Each row is a point. Each copy is the shape, with its points in the same order, turned, moved and blurred by noise. Some copies are also mirrored. Which?

Shape (9 x 3)
[[ 0.24 -0.15  0.01]
 [-0.02 -0.21  0.52]
 [ 0.25  0.57  0.05]
 [ 0.13 -0.24 -0.32]
 [-0.18  0.08 -0.30]
 [-0.14  0.15 -0.24]
 [ 0.37 -0.24  0.59]
 [-0.04  0.65  0.37]
 [ 0.00 -0.12 -0.35]]
Copy 1 (9 x 3)
[[-0.03 -0.23 -0.17]
 [-0.60 -0.04 -0.30]
 [ 0.20  0.57 -0.30]
 [ 0.23 -0.18  0.18]
 [ 0.05  0.16  0.32]
 [ 0.12  0.31  0.28]
 [-0.34 -0.14 -0.59]
 [-0.12  0.68 -0.31]
 [ 0.19 -0.06  0.24]]
Copy 1 is: mirrored
Copy 2 (9 x 3)
[[-0.05 -0.07 -0.16]
 [-0.19 -0.38  0.29]
 [ 0.62  0.08  0.06]
 [-0.20  0.25 -0.27]
 [-0.02  0.45  0.08]
 [ 0.07  0.39  0.11]
 [-0.07 -0.66  0.00]
 [ 0.63 -0.05  0.48]
 [-0.12  0.33 -0.17]]
Copy 2 is: only turned

Shape (10 x 4)
[[-0.11  0.27  0.05 -0.15]
 [-0.17  0.04  0.03 -0.41]
 [ 0.35 -0.48  0.12  0.38]
 [ 0.41 -0.27 -0.35  0.39]
 [-0.03  0.21 -0.03 -0.32]
 [-0.20  0.11  0.14 -0.06]
 [ 0.24 -0.49 -0.23  0.36]
 [ 0.20 -0.03  0.88 -0.07]
 [ 0.26 -0.12  0.51 -0.21]
 [ 0.36 -0.08  0.47  0.03]]
Copy 1 (10 x 4)
[[-0.04 -0.15  0.00 -0.24]
 [ 0.21 -0.31  0.18 -0.11]
 [-0.38  0.10  0.16  0.68]
 [-0.05  0.31 -0.11  0.69]
 [ 0.21 -0.14  0.05 -0.26]
 [-0.09 -0.32 -0.08 -0.08]
 [-0.10  0.07 -0.01  0.79]
 [-0.62 -0.20  0.64 -0.11]
 [-0.39 -0.07  0.55  0.01]
 [-0.43  0.12  0.41  0.09]]
Copy 1 is: only turned
Copy 2 (10 x 4)
[[ 0.21 -0.26 -0.15 -0.16]
 [-0.05 -0.37 -0.26 -0.23]
 [-0.39  0.42  0.11  0.34]
 [-0.10  0.64 -0.22  0.19]
 [ 0.11 -0.24 -0.18 -0.28]
 [ 0.11 -0.30 -0.03  0.00]
 [-0.31  0.50 -0.28  0.37]
 [-0.27 -0.30  0.64 -0.09]
 [-0.33 -0.15  0.38 -0.20]
 [-0.28  0.09  0.36 -0.07]]
Copy 2 is: mirrored
Copy 3 (10 x 4)
[[-0.20 -0.16  0.23  0.02]
 [-0.21 -0.16  0.09 -0.29]
 [ 0.37  0.41 -0.57  0.16]
 [ 0.13 -0.03 -0.76  0.34]
 [-0.18 -0.29  0.19 -0.14]
 [-0.16  0.13  0.19  0.04]
 [ 0.08  0.21 -0.70  0.12]
 [ 0.56  0.39  0.40 -0.21]
 [ 0.42  0.10  0.10 -0.25]
 [ 0.47  0.26  0.10 -0.04]]
Copy 3 is: mirrored

Shape (9 x 4)
[[-0.50 -0.15 -0.05 -0.28]
 [-0.42  0.27 -0.40  0.14]
 [ 0.27  0.39  0.38 -0.24]
 [ 0.29 -0.16 -0.21  0.24]
 [-0.59 -0.03 -0.42 -0.39]
 [ 0.03 -0.25  0.31  0.32]
 [-0.08 -0.08 -0.01  0.24]
 [ 0.23 -0.19  0.49  0.37]
 [ 0.06  0.38 -0.01 -0.10]]
Copy 1 (9 x 4)
[[-0.58 -0.29  0.05  0.10]
 [-0.58  0.37  0.35  0.07]
 [ 0.06 -0.02  0.06 -0.70]
 [ 0.13  0.47 -0.05  0.11]
 [-0.93 -0.08 -0.09  0.19]
 [ 0.35 -0.10  0.23  0.12]
 [-0.02  0.19  0.23  0.09]
 [ 0.64 -0.05  0.30  0.01]
 [-0.25  0.22  0.13 -0.39]]
Copy 1 is: only turned
Copy 2 (9 x 4)
[[-0.54  0.27 -0.09 -0.07]
 [-0.03  0.27 -0.53 -0.31]
 [ 0.21  0.12  0.55 -0.33]
 [ 0.20 -0.34 -0.13  0.12]
 [-0.62  0.21 -0.38 -0.35]
 [ 0.12  0.06  0.13  0.43]
 [ 0.07  0.05 -0.13  0.16]
 [ 0.30  0.04  0.35  0.49]
 [ 0.16  0.12  0.11 -0.38]]
Copy 2 is: only turned

Shape (9 x 6)
[[-0.24  0.27  0.21 -0.35 -0.02  0.19]
 [-0.72  0.17  0.21 -0.18  0.44 -0.78]
 [-0.02  0.17 -0.08 -0.36  0.13 -0.04]
 [ 0.23  0.07  0.14 -0.39 -0.31 -0.23]
 [-0.09 -0.19  0.20  0.12  0.12 -0.28]
 [ 0.02  0.11  0.50  0.03 -0.60 -0.26]
 [-0.17  0.47  0.39  0.03 -0.03 -0.54]
 [-0.12 -0.17 -0.50  0.03 -0.07  0.08]
 [ 0.08 -0.50 -0.42 -0.12 -0.47 -0.04]]
Copy 1 (9 x 6)
[[ 0.42 -0.08  0.38 -0.11  0.33  0.05]
 [-0.10  0.02 -0.01 -0.81  0.65 -0.55]
 [ 0.20 -0.07  0.15  0.10  0.42 -0.21]
 [ 0.44  0.31 -0.14  0.18  0.28  0.02]
 [-0.07  0.05 -0.04 -0.31 -0.06 -0.20]
 [ 0.42  0.65 -0.05 -0.22 -0.05  0.18]
 [ 0.30  0.53  0.13 -0.47  0.31 -0.43]
 [-0.33 -0.04  0.26  0.28  0.16  0.03]
 [-0.35  0.15 -0.16  0.47  0.09  0.34]]
Copy 1 is: only turned
Copy 2 (9 x 6)
[[ 0.44 -0.09 -0.24 -0.01 -0.32 -0.01]
 [-0.56 -0.26 -0.18 -0.52 -0.63  0.18]
 [ 0.22 -0.12 -0.23 -0.19  0.00 -0.12]
 [ 0.15  0.21 -0.38 -0.09 -0.07 -0.55]
 [-0.24 -0.01  0.15  0.05 -0.24 -0.27]
 [ 0.07  0.58 -0.24  0.16 -0.49 -0.47]
 [-0.08  0.37 -0.07 -0.41 -0.61 -0.13]
 [-0.05  0.02 -0.09  0.24  0.39  0.12]
 [-0.15  0.18 -0.34  0.47  0.49 -0.32]]
Copy 2 is: only turned

Shape (12 x 8)
[[ 0.08  0.17  0.20 -0.18  0.25 -0.09  0.18 -0.16]
 [ 0.13  0.13  0.01 -0.02  0.64  0.28  0.55 -0.11]
 [-0.36 -0.64  0.08 -0.21  0.02 -0.22  0.26 -0.04]
 [-0.27  0.12 -0.25 -0.04  0.16  0.03  0.09  0.30]
 [ 0.26 -0.31 -0.34  0.59  0.28  0.19  0.45  0.07]
 [-0.22  0.15  0.02 -0.07  0.42  0.55 -0.06 -0.06]
 [-0.35 -0.45 -0.19  0.32  0.35 -0.39  0.32 -0.06]
 [-0.44 -0.68  0.09  0.60 -0.09 -0.07 -0.08  0.40]
 [ 0.30  0.01 -0.24  0.09  0.69 -0.24  0.11  0.15]
 [-0.35 -0.36  0.09 -0.22  0.12  0.21  0.21 -0.02]
 [-0.35  0.38 -0.10  0.07 -0.04 -0.20 -0.39  0.24]
 [-0.23  0.40  0.01 -0.26  0.45 -0.37  0.23  0.30]]
Copy 1 (12 x 8)
[[-0.01 -0.36  0.00  0.41  0.02  0.03  0.09 -0.24]
 [-0.19 -0.26 -0.17  0.74  0.05  0.40  0.46 -0.07]
 [-0.56 -0.64  0.29 -0.26  0.08  0.11  0.32 -0.23]
 [-0.18  0.10 -0.01 -0.03 -0.10  0.35  0.16 -0.28]
 [-0.51 -0.13  0.15  0.36 -0.07  0.63  0.17  0.56]
 [ 0.24 -0.06 -0.21  0.15 -0.04  0.25  0.60 -0.05]
 [-0.50 -0.62  0.13 -0.09  0.03  0.71  0.01 -0.06]
 [-0.23 -0.31  0.73 -0.55 -0.17  0.60  0.15  0.21]
 [-0.19 -0.09  0.00  0.46  0.45  0.55 -0.08 -0.03]
 [-0.30 -0.39  0.12 -0.10 -0.05  0.11  0.58 -0.17]
 [ 0.27  0.09  0.00 -0.27 -0.17  0.25 -0.25 -0.33]
 [-0.09 -0.08  0.00  0.34  0.08  0.40 -0.07 -0.77]]
Copy 1 is: only turned
Copy 2 (12 x 8)
[[-0.11  0.21 -0.19  0.13  0.19 -0.02  0.15  0.31]
 [-0.48  0.10 -0.02  0.17  0.70  0.13  0.37  0.33]
 [-0.35  0.18 -0.18 -0.62 -0.08 -0.41  0.15  0.07]
 [-0.27 -0.24 -0.24 -0.22 -0.03  0.27 -0.01  0.26]
 [ 0.04 -0.48 -0.21 -0.27  0.73 -0.08  0.29  0.01]
 [-0.28  0.10  0.42 -0.03  0.19  0.39  0.00  0.24]
 [-0.34  0.07 -0.52 -0.53  0.32 -0.12 -0.11 -0.24]
 [-0.19 -0.37 -0.09 -0.52 -0.10 -0.35 -0.41 -0.48]
 [-0.19  0.00 -0.49 -0.01  0.69  0.02 -0.26  0.48]
 [-0.34  0.15  0.10 -0.41 -0.11 -0.17  0.22  0.13]
 [-0.01 -0.08 -0.31 -0.04 -0.33  0.32 -0.42  0.21]
 [-0.47  0.08 -0.58  0.21 -0.05  0.22 -0.13  0.46]]
Copy 2 is: only turned

Shape (14 x 8)
[[ 0.25 -0.37  0.16  0.26  0.06 -0.01  0.14 -0.22]
 [-0.20  0.28  0.03  0.76 -0.07  0.04 -0.59  0.46]
 [ 0.29 -0.32 -0.02 -0.02  0.10 -0.05  0.41  0.23]
 [ 0.18 -0.08  0.37 -0.14  0.10 -0.38  0.44 -0.10]
 [-0.09 -0.17 -0.30 -0.49  0.04 -0.32  0.03 -0.14]
 [-0.10 -0.03 -0.08 -0.31  0.34 -0.27  0.00 -0.40]
 [ 0.07 -0.13 -0.14 -0.09 -0.14  0.12  0.30 -0.02]
 [ 0.07  0.70 -0.28  0.38  0.03  0.55 -0.57  0.33]
 [ 0.05  0.23 -0.24 -0.05  0.11  0.44 -0.48  0.46]
 [-0.17 -0.57 -0.22 -0.24  0.37 -0.28  0.47 -0.10]
 [-0.44  0.21 -0.53  0.16 -0.23 -0.02  0.25  0.33]
 [-0.38  0.30  0.19  0.17  0.06  0.46 -0.40 -0.09]
 [-0.03 -0.35  0.41 -0.11  0.13 -0.10  0.16  0.22]
 [-0.34 -0.08 -0.46 -0.11 -0.54 -0.14 -0.09 -0.02]]
Copy 1 (14 x 8)
[[ 0.13  0.14 -0.33 -0.04 -0.09  0.21  0.10  0.22]
 [-0.33 -0.15  0.74  0.24  0.42  0.45  0.33  0.01]
 [ 0.23 -0.14 -0.29 -0.18  0.13 -0.28  0.01  0.50]
 [ 0.40  0.27 -0.47 -0.12  0.45 -0.16 -0.11  0.20]
 [ 0.00  0.14 -0.34  0.41  0.13 -0.41 -0.34 -0.12]
 [ 0.14  0.40 -0.32  0.61  0.11 -0.18 -0.07  0.01]
 [ 0.28 -0.27 -0.11  0.11  0.02 -0.14 -0.33  0.18]
 [ 0.30 -0.43  0.97  0.59  0.16  0.18  0.30 -0.07]
 [ 0.09 -0.20  0.75  0.45  0.05 -0.31  0.12  0.19]
 [-0.03  0.13 -0.72  0.38  0.09 -0.26 -0.26  0.58]
 [-0.02 -0.64  0.17  0.45  0.62  0.03 -0.38  0.24]
 [ 0.05  0.23  0.67  0.52  0.09  0.42 -0.19  0.14]
 [-0.06  0.32 -0.12 -0.19  0.29 -0.19 -0.13  0.38]
 [-0.25 -0.32 -0.07  0.34  0.17  0.01 -0.55 -0.22]]
Copy 1 is: mirrored
Copy 2 (14 x 8)
[[ 0.52 -0.19 -0.22  0.10  0.18 -0.03 -0.08  0.22]
 [-0.27  0.56  0.31 -0.17  0.71 -0.08 -0.28  0.41]
 [ 0.30 -0.06 -0.49 -0.03  0.15  0.05  0.24 -0.13]
 [ 0.41 -0.21 -0.20 -0.01 -0.13  0.51  0.23  0.10]
 [ 0.06 -0.21 -0.04  0.06 -0.24  0.23 -0.19 -0.52]
 [ 0.29 -0.05  0.04  0.32 -0.25  0.40 -0.30 -0.25]
 [ 0.23 -0.07 -0.12  0.05 -0.07 -0.16  0.19 -0.16]
 [-0.30  1.03  0.20 -0.02  0.07 -0.40 -0.24  0.28]
 [-0.45  0.61 -0.20  0.07  0.04 -0.27 -0.22  0.01]
 [ 0.41 -0.33 -0.32  0.36  0.17  0.31  0.05 -0.57]
 [-0.08  0.33  0.36 -0.08  0.31 -0.14  0.32 -0.52]
 [-0.24  0.35  0.37  0.48  0.04 -0.13 -0.16  0.38]
 [ 0.01 -0.26 -0.34  0.18  0.18  0.31  0.15  0.15]
 [-0.15 -0.20  0.40 -0.18  0.04 -0.23 -0.08 -0.45]]
Copy 2 is: only turned
Copy 3 (14 x 8)
[[-0.03 -0.09 -0.26  0.22  0.29 -0.11  0.48 -0.22]
 [-0.17 -0.41  0.64  0.03  0.87  0.02 -0.16  0.23]
 [-0.35 -0.14 -0.34 -0.03  0.24 -0.12  0.18 -0.60]
 [-0.02 -0.07 -0.39  0.13  0.11  0.41  0.20 -0.59]
 [ 0.02  0.07 -0.28 -0.47 -0.24  0.05 -0.11 -0.23]
 [ 0.16  0.06 -0.01 -0.26 -0.29  0.20  0.23 -0.24]
 [-0.16  0.00 -0.21  0.10  0.03 -0.21 -0.08 -0.38]
 [-0.64 -0.02  0.95  0.17  0.33 -0.13 -0.25  0.21]
 [-0.70 -0.28  0.48 -0.14  0.09 -0.15 -0.18  0.08]
 [ 0.19 -0.19 -0.38 -0.42 -0.12 -0.23  0.29 -0.69]
 [ 0.01 -0.07  0.25 -0.18  0.32 -0.33 -0.63 -0.45]
 [-0.04 -0.41  0.57  0.32 -0.02 -0.01 -0.09  0.19]
 [-0.14 -0.55 -0.34  0.04  0.14  0.18  0.17 -0.38]
 [ 0.14  0.05 -0.16 -0.23  0.14 -0.27 -0.57  0.06]]
Copy 3 is: mirrored
Copy 4 (14 x 8)
[[ 0.12  0.03  0.30 -0.24 -0.50 -0.14  0.20 -0.15]
 [-0.33 -0.05 -0.16  0.53 -0.42 -0.03 -0.57 -0.65]
 [ 0.27  0.00  0.23 -0.59 -0.31  0.29 -0.15 -0.15]
 [ 0.09 -0.18  0.41 -0.53 -0.22 -0.07 -0.03  0.31]
 [ 0.32  0.10  0.15 -0.03  0.31  0.35  0.21  0.20]
 [-0.04 -0.12  0.10 -0.14  0.21  0.02  0.44  0.11]
 [ 0.36  0.26  0.08 -0.44 -0.02  0.01  0.00 -0.24]
 [-0.38  0.02 -0.82  0.16 -0.24 -0.03 -0.29 -0.75]
 [ 0.08 -0.16 -0.58  0.12 -0.09  0.26 -0.31 -0.47]
 [ 0.26 -0.09  0.64 -0.41  0.24  0.51  0.28 -0.06]
 [-0.18  0.47  0.09 -0.05  0.29  0.23 -0.50 -0.40]
 [-0.07 -0.26 -0.30  0.25  0.07 -0.38 -0.02 -0.52]
 [ 0.39 -0.34  0.31 -0.23 -0.12  0.01 -0.17 -0.03]
 [ 0.25  0.62  0.13  0.29  0.25  0.05 -0.16 -0.14]]
Copy 4 is: mirrored

Shape (12 x 9)
[[-0.28  0.51 -0.53  0.10 -0.07  0.15 -0.23 -0.32  0.11]
 [ 0.43 -0.31 -0.12  0.05 -0.17  0.31 -0.15 -0.47  0.05]
 [-0.12  0.30 -0.70 -0.37 -0.15  0.09 -0.19 -0.09  0.20]
 [-0.28  0.13 -0.08 -0.32 -0.18  0.14  0.20  0.36 -0.05]
 [-0.08 -0.31 -0.27  0.56  0.10  0.33  0.44 -0.18  0.04]
 [ 0.03 -0.13 -0.35 -0.26  0.05 -0.48 -0.21 -0.49  0.01]
 [-0.09 -0.29 -0.09  0.00 -0.21  0.23 -0.25 -0.03  0.60]
 [-0.17  0.62  0.03 -0.33  0.19  0.05 -0.20 -0.25  0.44]
 [ 0.35  0.04 -0.32  0.61  0.10  0.14  0.98 -0.40  0.28]
 [ 0.42  0.13  0.03  0.26 -0.05 -0.17  0.03  0.11  0.31]
 [-0.18 -0.01  0.02 -0.23 -0.20  0.02 -0.20  0.84 -0.01]
 [-0.10 -0.28 -0.48 -0.17  0.41  0.34 -0.15 -0.11  0.00]]
Copy 1 (12 x 9)
[[-0.31 -0.24 -0.02  0.13 -0.32  0.06 -0.52  0.15  0.71]
 [ 0.20  0.27 -0.31 -0.03 -0.36 -0.08 -0.39  0.40 -0.10]
 [-0.24 -0.32 -0.22  0.03  0.06  0.10 -0.23  0.54  0.65]
 [-0.02 -0.07 -0.27 -0.14  0.52 -0.01  0.07 -0.10  0.41]
 [ 0.24  0.02 -0.25 -0.01 -0.32 -0.79 -0.29 -0.25  0.19]
 [ 0.06 -0.33  0.21  0.12 -0.31  0.07 -0.11  0.59  0.00]
 [-0.08  0.36 -0.01 -0.56 -0.01 -0.32 -0.21  0.32  0.31]
 [-0.24 -0.06 -0.08 -0.38 -0.37  0.58 -0.04  0.05  0.48]
 [ 0.23  0.13 -0.55  0.34 -0.80 -0.68  0.20 -0.24  0.25]
 [-0.26  0.49 -0.09  0.19 -0.25  0.01  0.16 -0.02  0.06]
 [-0.30  0.12 -0.11 -0.21  0.83  0.02  0.07 -0.13  0.08]
 [-0.12 -0.44 -0.34 -0.31 -0.07 -0.37 -0.40  0.28  0.00]]
Copy 1 is: only turned
Copy 2 (12 x 9)
[[ 0.06  0.26  0.32 -0.30  0.23  0.00  0.50 -0.32 -0.09]
 [-0.26 -0.45  0.02 -0.35 -0.15 -0.28 -0.15 -0.52  0.12]
 [ 0.09 -0.02 -0.03 -0.17  0.58  0.03  0.41 -0.22  0.06]
 [ 0.20  0.13 -0.09 -0.13  0.32  0.22 -0.32  0.16 -0.16]
 [-0.53 -0.04  0.60 -0.24 -0.19 -0.06 -0.26  0.10  0.15]
 [-0.39 -0.21 -0.32  0.10  0.05 -0.19  0.40 -0.27 -0.35]
 [-0.06  0.14 -0.02  0.13  0.12 -0.36 -0.25 -0.38  0.37]
 [ 0.47  0.32 -0.21 -0.22  0.01 -0.34  0.42 -0.03 -0.04]
 [-0.88  0.07  0.33 -0.82 -0.28 -0.20 -0.02  0.43  0.33]
 [-0.26  0.18 -0.33 -0.29 -0.36  0.12 -0.05 -0.14  0.32]
 [ 0.34  0.18 -0.28  0.24  0.21  0.58 -0.45 -0.07  0.10]
 [ 0.05 -0.46  0.33  0.18  0.09 -0.08  0.15  0.00  0.09]]
Copy 2 is: only turned
Copy 3 (12 x 9)
[[ 0.22 -0.11  0.18  0.36 -0.01  0.17  0.00 -0.05  0.47]
 [-0.51  0.42  0.00  0.12  0.19  0.11  0.21 -0.41  0.09]
 [ 0.44  0.09 -0.08  0.09  0.18  0.17 -0.32 -0.04  0.44]
 [ 0.31 -0.09  0.02 -0.38  0.05  0.12  0.13  0.11 -0.16]
 [-0.35 -0.23 -0.37  0.18 -0.33 -0.30  0.24 -0.34 -0.16]
 [-0.31  0.00  0.07  0.11  0.32  0.38 -0.58 -0.24 -0.05]
 [-0.28 -0.11 -0.21 -0.21  0.55 -0.13  0.24 -0.22  0.30]
 [ 0.12 -0.33  0.72 -0.09  0.22  0.13 -0.14 -0.08  0.43]
 [-0.33  0.19  0.05  0.19 -0.60 -0.79 -0.08 -0.60 -0.10]
 [-0.36  0.16  0.23 -0.02  0.18 -0.41  0.01  0.23  0.08]
 [ 0.08 -0.13 -0.15 -0.54  0.30  0.07  0.29  0.64 -0.13]
 [-0.32 -0.10 -0.21 -0.15 -0.20  0.48  0.04 -0.20  0.34]]
Copy 3 is: only turned
Copy 4 (12 x 9)
[[ 0.36  0.41  0.67  0.13  0.26  0.45  0.24  0.18 -0.13]
 [-0.37  0.21  0.21  0.22 -0.03 -0.17  0.39  0.28 -0.46]
 [ 0.04  0.44  0.49  0.28  0.22  0.72  0.45 -0.16 -0.18]
 [ 0.11  0.06  0.10  0.32  0.01  0.42 -0.03 -0.50  0.05]
 [-0.36 -0.17  0.56  0.17  0.21  0.02 -0.43  0.29 -0.26]
 [-0.13 -0.08  0.25 -0.26  0.14  0.45  0.74  0.19 -0.08]
 [-0.14  0.16 -0.07  0.63  0.14  0.37  0.19  0.38 -0.13]
 [ 0.60  0.36 -0.05  0.03  0.15  0.60  0.26  0.11 -0.37]
 [-0.52  0.16  0.37 -0.36  0.62  0.01 -0.63  0.22 -0.56]
 [-0.24  0.47 -0.13 -0.12 -0.02  0.21 -0.10  0.28  0.01]
 [-0.03  0.19 -0.06  0.49 -0.43  0.51 -0.05 -0.35  0.46]
 [-0.16 -0.15  0.53  0.29 -0.27  0.55  0.22  0.13 -0.49]]
Copy 4 is: mirrored
